Each row is a point. The points of each table are mixes of a few directions, plus a little noise. How many directions does each table use, and how many do they share? Where both have some left over, give the other angles between the two spaces (their principal angles), to ten degrees, smallest first.
In the rows, zero is written as 128.

First (4 x 3)
[[107 105 108]
 [108 105 109]
 [182 188 178]
 [115 114 116]]
Second (7 x 3)
[[130 129 129]
 [ 88 116 117]
 [216  85  97]
 [ 86 160 152]
 [145 160 154]
 [ 80 110 112]
 [151 135 134]]
Directions: first 1, second 2, shared 1

First (7 x 8)
[[152 124 147 152  88 108 130 144]
 [144 126 141 143 102 114 130 138]
 [ 84 136  93  85 203 167 124  98]
 [ 87 135  95  88 197 164 124 101]
 [136 126 134 136 115 121 129 133]
 [187 118 175 186  28  76 134 168]
 [106 131 111 108 164 147 126 114]]
Second (8 x 8)
[[122 109 138 134 146 154 101 126]
 [149 136 101  93 106 145 115 124]
 [138 160 103  83 117  47 170 154]
 [151 141 105 124  78 174 126 103]
 [135 157 122 157  76 127 177 108]
 [143 129 100  57 146  97 104 155]
 [ 96  88 174 176 181 157  95 127]
 [ 89 104 183 199 173 123 136 129]]
Directions: first 1, second 3, shared 0; angles 60

First (8 x 12)
[[137 125 127 119 130 135 126 142 114 112 133 114]
 [152 139 136 122 143 150 122 115 164  82 130 172]
 [ 96 128 128 151 116 102 135 101 144 186 116 141]
 [ 79 110 115 146 100  83 141 138  80 221 121  65]
 [139 142 138 133 139 141 124  99 179 104 123 185]
 [104 129 128 146 120 109 133 106 145 170 119 143]
 [176 144 140 110 155 171 116 121 172  37 135 184]
 [140 105 112  98 122 133 127 201  29 113 147  20]]
Second (10 x 12)
[[104 151  73 150 225 112 107 118 218 161 201  83]
 [ 91 130 133 136 144 137 103 131 208 138 142  96]
 [155 118 113 125  96 156 138 103 133 141 119 114]
 [144 126 147 140 133  82 124 228 166 147  91 125]
 [106 117 172 115  79 147 125 117  95  98  99 150]
 [124 136 107 122 145 141 136  67  77 112 162 142]
 [136 127 144 125 119 111 135 152  93 117 109 150]
 [131 113 171 104  52 156 145  91  26  84  88 174]
 [176 128 105 138 139 101 140 181 147 161 114 117]
 [113 135 116 126 147 136 126  90 116 120 155 129]]
Directions: first 2, second 4, shared 0; angles 70, 80
